Each row of a before or after table is a point. The points were changed in one or more steps. Then noise was added and the rows were shuffled. The steps act on how far a point lies along the listed directions, d1 being the first. What was done? A step turns or swaps two directions, mirrors them in a line or flattens them onto one, adds a multiple of one to another, or multiplies one. Angles are multiples of 10 degrees, from the lower direction toward the higher: turns from -170 to 170, lines from 10 to 170 but not 90. Use the fewest steps. Two steps may share a direction if one is a turn and the other turns, adds or multiplies; they go together, in the order done. Otherwise the lowest direction goes first.

Directions:
(1): [26 28 44]
(2): [ 22 -50  18]
(3): [-47  -9  34]
Before (12 x 3):
[[ 44 -30  -3]
 [-47  84  -6]
 [ 24 -18 -10]
 [  4  33 -17]
 [ 37 -42  20]
 [ -2  55  18]
 [ 36 -22  17]
 [ 14  31  27]
 [ 57  17  14]
 [ -8  13 -36]
 [-18  53 -11]
 [-28  65  40]]
After (12 x 3):
[[-53   2 -33]
 [ -3  33  -9]
 [-12   4 -44]
 [  4  33  18]
 [-28 -47   7]
 [-26  -6  15]
 [-52 -25  20]
 [ 48  66 -52]
 [ 31  26 -71]
 [ 16  52 -26]
 [  5  29 -52]
 [-35 -28   6]]
Steps: turn d1 and d2 by 160 degrees; turn d2 and d3 by -140 degrees

Directions:
(1): [ 34  33 -47  -4]
(2): [46 16 46 -8]
Before:
[[ 18  -9   5  -7]
 [-95 -22 -61  23]
 [-57 -45  18  13]
 [-11 -15  16   9]
 [ -7  -1  19  13]
 [ -7 -16  24  -6]
 [ 17 -33  48  -9]
 [-19 -10  15   4]
 [-10 -22  10  -8]
 [ 10   8  20  -4]
 [  1 -17  31  21]
 [ 22  -5  17 -12]
 [-56 -26  21   5]]
After:
[[  9   6  37  12]
 [  4  -4  40  -2]
 [ 21  -5  51 -12]
 [ 13 -14  33 -12]
 [  3  -7  76  -4]
 [ 57 -22  89 -17]
 [ 33  -5  63  17]
 [ 15  -9   5  -5]
 [-78 -17 -46  19]
 [ 17  -9  41   5]
 [ 17  11  26  -2]
 [ 10 -22  83   4]
 [ 25  -3  20 -15]]
Steps: add -1.5 times d1 to d2

Directions:
(1): [ 31  24 -54 -26 -30 -28]
(2): [ 16  13  39  36 -56 -20]
(3): [-25 -34 -46  45 -24  16]
Before (9 x 6):
[[-30 -38  61  30   0 -19]
 [ 11  15  22 -17 -12 -14]
 [-31 -12  84 -20  50  27]
 [-19  -9 -30 -18   6   3]
 [ 18  -4 -65 -11 -40 -23]
 [ 74  51   0 -42  -5 -48]
 [-24 -27  12  14  31  26]
 [ 14  32 -14  28 -84 -43]
 [ 31  29 -12 -37 -33 -20]]
After (9 x 6):
[[-13 -15  10  22 -19   6]
 [-11 -20 -96   3 -47  -1]
 [-18  -3   1 -32  23   2]
 [-25 -22  49  23   0  28]
 [ 16  -5 -32   0 -49 -57]
 [-10  31  94  25 -22 -22]
 [-25 -46  43  79  16  32]
 [ 16   8 -51 -26  -4  -9]
 [ -4  -2  70 -17  34   6]]
Steps: turn d1 and d3 by -160 degrees

Directions:
(1): [ 12  63  25 -22   4 -38  23 -42]
(2): [ 49 -23 -13 -52  13 -36  14  39]
(3): [ 54  -8 -26  34 -58  -9   3 -26]
(4): [ 18  -8 -15 -41  15  24 -60 -48]
(5): [ 23  58 -49  14  26  32  -2  29]
(6): [ 15  25  46   8 -25 -11 -59  41]
Before:
[[ 15 -20   7  15 -26 -18 -10  20]
 [  2  48  50  11 -29 -24 -26 -37]
 [ 17  51   3 -11 -11  22 -81 -48]
 [-40 -71  20 -15  25  21  42  41]
 [-10  11  10  29 -48  18 -93 -56]
 [ 38   8  25  -5 -33  -2 -36 -57]
 [-38  67 -24  51  17  44  45  -8]
 [  0 -34   7 -26 -34   5 -24 -43]]
After (8 x 8):
[[ 49 -11   7 -26 -20 -17   5 -57]
 [ 30 -54 -73 -47   1 -23  12 -46]
 [-19  50 -46  25  29  46  69 -17]
 [ -3 -34   8 -17 -30  -3 -11 -33]
 [ 14 -23  -1  10 -19 -16  -7  17]
 [ 47  10 -49 -59  20  -2   0 -37]
 [-63 -43  54  15  10  37  -6  43]
 [ 35   3  -7 -41   0 -46  40 -38]]
Steps: swap d2 and d6; multiply d4 by 0.7

Directions:
(1): [ 32 -23   4  30 -58 -57 -25  -4  21]
(2): [-27  25  32   6  36 -39 -39 -57 -12]
(3): [ 38  29 -14   2 -10  45 -72   2 -16]
Before (10 x 9):
[[-27  17  14 -22  32   6   5 -27   2]
 [-36  -6  11 -10  32  -8  37  -5   9]
 [ 16  -2   9   2   6   3 -23  11  -2]
 [-10  -5  24  17   9 -56   2 -30  -4]
 [ 11  16   7  23  11 -28 -69 -31  -9]
 [  7  17   1   3 -13  15 -18   4  -1]
 [  6  39  -7 -14  23  42 -34  11 -29]
 [ 31   2 -17  15 -49 -33 -20   7  11]
 [-15  40   8  -2  31  19 -28 -22  -7]
 [ 54 -20 -28  26 -44  10 -19  39  27]]
After:
[[-38 -17  17  -2  11 -56  65   5   7]
 [  3  51 -31 -28  32  76 -21  16 -29]
 [ 14 -17   8  22 -34 -49 -21  -9  24]
 [-36   2  24  11  12 -53  28 -26  18]
 [-10 -12  22   4 -17 -58   3 -31  26]
 [ 10  14 -34 -18  37  95  12  46  -5]
 [-33  29   9  -8  72  14 -21 -27 -25]
 [ -5  -5  12  -8  25   7   5  12  -3]
 [ 15  30   9   8  19   7 -59 -26 -27]
 [-19  10   6  -6   7  10  20   4   1]]
Steps: multiply d1 by 1.6; turn d1 and d3 by 130 degrees

Directions:
(1): [-14 -29  52  30   8  44 -37  34 -51  25  -6]
(2): [ -2  30  11  41 -35 -23  -7 -26 -17 -16 -81]
Before (9 x 11):
[[  0   3 -72 -89   5 -13  60  -6  54  -6  88]
 [-13 -24  70  41 -22  33 -41  40 -60  26 -18]
 [-19  29  43  60 -46 -18 -28  10 -30 -16 -85]
 [ -5  -7  27  10  12   7 -11  29 -10   7  -5]
 [ -8 -20  40   4  10  28  -8  26 -60 -13  22]
 [-10   9  43  29 -37  19 -18 -17 -32   4 -49]
 [  9  -5  50  46 -27  17 -20   7 -32  41 -11]
 [ 18 -11 -51 -45  37  13  10   2  45 -21  70]
 [  3 -15  51  44 -21  10 -28  16 -43  19 -28]]
After:
[[-11 -29  53  13   9  43 -19  35 -74  -9  17]
 [-20 -42   8 -47  17  54   1  45 -25  31  82]
 [ -8 -13  42  33 -27  17 -28  30 -39  20 -18]
 [ 14  -2  18  29 -27 -13  -7  -6 -15   4 -25]
 [ 17  10  32  34 -30  -4  -5  -6 -11  32  -8]
 [ -2  36 -10   3 -45 -22  20 -49  18 -18 -43]
 [  2 -44  15  -6  47  70 -36  43 -24   8  65]
 [  4  77 -41   6 -59 -90  37 -47  55 -55 -75]
 [ -3 -10  27  14  16  14 -12  30 -15   4   1]]
Steps: add -1.5 times d2 to d1

Directions:
(1): [  2 -54  -9   0  26 -59  40  -2 -15 -25  46 -43]
(2): [-41  22 -56 -16  21 -16  12  72 -33  22  -9  13]
(3): [ -3   3   6  27 -19  18   2 -12 -33  84  13 -60]
(4): [ 37   5  28  -2  41  20  -5  15 -63 -33 -52 -34]
(5): [ 58 -24  -2   6   9 -20  -3  51  63  33 -34 -18]
(6): [-44  16  11  24  43  -9  60 -35  31  12 -53  -4]
Before (10 x 12):
[[-11  30 -24  30   9  15  41  23 -42  57 -30 -41]
 [-57   9 -19   4  10  -2  45 -33 -20  -9 -20  -9]
 [ 20 -32 -16 -15  -6 -10 -21  30 -13 -47  20  49]
 [-17  28  -2 -18 -41  25 -35 -30  32 -41 -18  71]
 [-18  21  15  -3 -42  37 -22 -12  24 -36  24  55]
 [ 23 -20  13  13  42  -9 -13  40 -30  18 -51 -39]
 [-32  25   9  18 -33  41 -16 -28 -29 -22   6  35]
 [ 49 -20  29  12  43 -14  16  48 -10 -19 -78 -54]
 [ 52 -84  24  18   7 -28  15   7 -30 -16  13 -52]
 [-16   9   8   0  -7  -5  13  -7  34  23 -14  23]]
After, 10 rows:
[[ 30 -34 -11 -14 -10  -7 -25  30   2 -41  14  51]
 [ -3  20   0  38 -10  21  36 -21 -20  48 -12 -39]
 [ 37  22  51  16   9  43 -18   8  -2 -13 -96 -13]
 [-35  15   4  -3  -5  -3  18 -13   9  14  -5  25]
 [-28 -25  -5  17  -3 -17  22 -17 -44 -40  43  -8]
 [ 19   3  36  18  12  28 -36  -1 -16  17 -55 -13]
 [ 76 -42  25  18  -6  14 -23  49   8  26 -52 -21]
 [-46   0 -21 -26 -13 -19   2 -29 -21 -71  25  42]
 [-35  -7  -6  -9 -13  -6  11   3 -14 -56  54  27]
 [-23 -23 -16  10  17 -28  54 -23  14  -2 -18 -32]]
Steps: turn d1 and d5 by 80 degrees; flatten d2 and d4 onto the line at 110 degrees

Directions:
(1): [ 24 -21  16  -1  34  50   7  24  43  65 -41   3]
(2): [ 29  -9 -26  22 -48 -43 -13 -52  53  22 -19  24]
(3): [ 19   1  -3 -42 -79  22 -11  63   9  -5  10  19]
(4): [-11 -22 -38 -48  11 -24 -31  10  19 -20 -44 -66]
(5): [-95 -27   8  16 -14   9 -42   4  21  19  10  16]
(6): [-11 -46  -1  28 -43 -10  58   6 -33  35  -2 -52]
Before, 11 rows:
[[-24 -11   0 -75  19  41 -26  85 -20  -7 -21 -43]
 [-28 -19  22 -10  43   6   2 -17 -35 -16  -5 -40]
 [-24 -12 -13  11 -46 -27   8 -24  12  27  12  17]
 [ 11  21 -13 -58  35  17 -38  54  -1 -61 -36 -19]
 [-28  12  34  29 -21   4  25 -29 -26 -27  47  35]
 [ 40  31  50  63  -9  -4  66 -26 -19  22  20  63]
 [ 30  30  21  43  42  22 -10 -12   1  14  16  52]
 [ 57  10   6  26 -22 -21  54 -11 -50 -20  42  18]
 [ 36  -2 -42 -61 -33   1 -73  24  57 -15 -19  30]
 [ 33  33   9  15  -7  -2 -15 -29  35 -17   6  74]
 [  4  45  29  20  39  31 -22  -2  10  -7  54  51]]
After:
[[-47 -43 -14   7   5  -8   2   9  -3  17   3 -84]
 [ 15  -3  32 -31 -23  31  13  30 -38 -19  17  -3]
 [ 38 -13  -8  67  51 -25  35 -82 -11  33  -3   7]
 [ 16  12 -32 -29 -14 -35 -17 -25  28  -5  -9   9]
 [ 28  34  38   3  93  41  36  12 -57   3  12   5]
 [  0   9  36  62  45  21  61  -2 -63  -1   9   4]
 [-92 -34  -4 -19 -35 -21 -56  23  51   6 -36  -7]
 [-48 -15 -12 -38 -20 -21 -22  -3   4 -52  -4 -38]
 [-41 -46 -16  33 -21 -35   6 -38  22  17 -31 -30]
 [-75 -17  -5   2 -18 -15 -57   2   9 -24  31  31]
 [-43 -48 -16  18 -18   0 -19  23   5  34 -22 -45]]
Steps: turn d3 and d6 by -150 degrees; turn d4 and d5 by -140 degrees

Directions:
(1): [-41  12 -80 -12   2 -36  50 -10 -14  -4 -20   7  38 -36]
(2): [-26 -39  30 -18 -12  14   9 -35   2  26  50 -65  35 -46]
(3): [ 15  20   1  67 -39 -34 -29  31  37   8  21  14  13 -63]
(4): [-70 -24  -8   9 -52   0 -65   4 -40  10  -9  17  14  31]
Before:
[[  5  19   2  19   4  11 -27   9  10  -8  -2 -10 -16   3]
 [ -2  15 -32   4 -12  -5   4   7  -4 -12 -12  10  -6   5]
 [-32 -20 -30 -35  -4  29  14 -13 -56 -11 -20  -7 -14  50]
 [ 25  32  14   4   1 -15 -20  19   0  -1  -8  -5 -10  -1]
 [ 23  24 -16  29 -27 -19 -10  30  10   0  -7  17  -3 -13]
 [ -7 -25  24   3 -20   0 -12 -14  29  13  42 -36  40 -73]
 [-71 -39   5 -65  -4  43  -7 -24 -63   2 -27   2  18  76]
 [-34 -53  52   8 -53   9 -36 -19   7  20  63 -49  39 -55]
 [  0 -15  12 -35  17  17  -1 -11   1 -29 -22 -17 -41  61]
 [ 16 -10  20  -3  -7  -2  -8   7  21  25  45 -35  16  -2]
 [-33  -9 -16  26 -73 -17 -70  12 -22  11   8  20  12  10]
 [-22   5 -20 -15  10   8   6  -8 -18  -9  -7  10 -18  30]]
After (12 x 14):
[[-13  18 -10  26 -17  -2 -22  11   6  -4   5  24 -21   4]
 [ 12   1  14  14 -17  14 -16   7   4   0  15  -8 -13   1]
 [-37 -23 -24 -46   9  -3  38 -33   1   2   5 -29  46 -46]
 [ 19  17  20 -23  20   1  -7   0 -15   1  -7 -27 -12  19]
 [ 19 -19  32 -19  -9  29 -14  -6  -3  11  17 -30  -6  20]
 [-95 -42 -60 -48 -28 -15  26 -35 -51  -1  -5 -16  58 -15]
 [-79 -44   2 -16 -76  11 -90 -13 -61  22  15  -5  19  52]
 [ 14  25 -31  16   2 -24  -8  23  18 -42 -40  24 -40  33]
 [-74  20 -50  46 -74 -27 -67  53 -33  -8 -45  84  27  24]
 [-11  10  -2  -9  15  23  -7  -8  -4 -12  -7 -23 -11  19]
 [-14  13 -43  50 -59 -18 -36  41 -18  -8 -17  40  -9   3]
 [  1  -4 -33 -34  16 -10  37  -6   0  10   7 -19  26  12]]
Steps: turn d1 and d3 by 120 degrees; turn d1 and d2 by -70 degrees; multiply d4 by 1.6

Directions:
(1): [ 11  24 -19  -5   2 -23  44  77  16 -46 -26 -15  63  13  -6  37  45   2]
(2): [ 56  13  16  51 -46 -32  42 -25 -22  43 -14 -24  51 -23 -13 -27 -29 -24]
Before, 12 rows:
[[ -3 -13  19   3   2  33 -71 -65   5  31  31  16 -59  -5  13 -48 -39 -13]
 [ 28  26 -11  28 -37 -34   8 -31 -17  33  -1 -21  29 -36 -18 -30 -25 -11]
 [ 43   6  10  34  -9 -22  54  -6 -16  29 -21 -18  43 -20 -28 -17  -2 -17]
 [ 29  39 -16  21 -30 -12  26  11 -20  11 -13   4  38  -1  -4   5   2  -8]
 [-35 -12 -10 -42  24   7  -2  59  28 -58   3   7 -13  18  14  26  44  25]
 [ -3  -4  -4  -4  14   6 -33 -20  10  -2  17  23 -38  11   6 -16   8  13]
 [-49 -37  -8 -14  32  23 -54 -51   1   6  26  28 -95  13  21 -13 -24  -1]
 [-27  16 -15 -24  30  -6   5  40  34 -50   8  18   0  13   3  33  34   6]
 [ 60  16  19  58 -30 -39  54  27 -19   8 -30 -21  50  -6 -15 -17 -12 -21]
 [ 24  13   3  25 -23 -15  12  18   4   7  -6 -11  36  -7 -23   1  -1 -31]
 [ 29   4  19  29 -32 -21  -3 -73 -27  48   5 -40 -23 -33  12 -48 -51 -18]
 [ 23 -37  -3  21 -17   9   1 -67 -18  53  -2  12 -23 -25   6 -30 -37  -4]]
After, 12 rows:
[[-13 -14  11  -5   5   8 -48 -75 -10  31  26 -14 -75 -17  21 -36 -40  -3]
 [ 24   3  14  27 -26  -9  -3 -11   1  29   9  -8  12 -14 -20 -17 -21 -36]
 [  4  11 -10  14 -24 -12 -28 -56 -13  38  17  -3 -20 -34 -15 -38 -38  -2]
 [ 28  37  -7  23 -31  -6   7 -18 -28  35   0  10  14  -9  -2 -10 -18  -9]
 [-36 -10   6 -36  29  46 -82 -14  31 -16  28  28 -66  12  18 -15  -2   7]
 [  4   7  -4 -15  -4 -22  41  73  22 -51 -12 -12  42  15   3  25  40  12]
 [ 31  -6  19  29  -8  -5  25 -49 -22  49  -8  -5  -4 -24 -24 -32 -25 -16]
 [ 47  -5  34  66 -28 -17  21 -32 -34  41 -14 -13   1 -14 -12 -51 -47 -24]
 [-13 -46 -14 -11  19  29 -27 -57  -5  29   8  29 -59 -17  15 -12 -22  12]
 [ -7   2 -15 -14  16   2 -20  13  18 -20   7  22 -21  20   2   0  26  15]
 [  6  25 -17   5   6 -31  37  47  29 -37  -8   2  39   6  -5  29  31  -6]
 [-61 -26 -30 -33  47  17 -34  16  18 -52  13  24 -71  31  21  25  20  11]]
Steps: turn d1 and d2 by 50 degrees
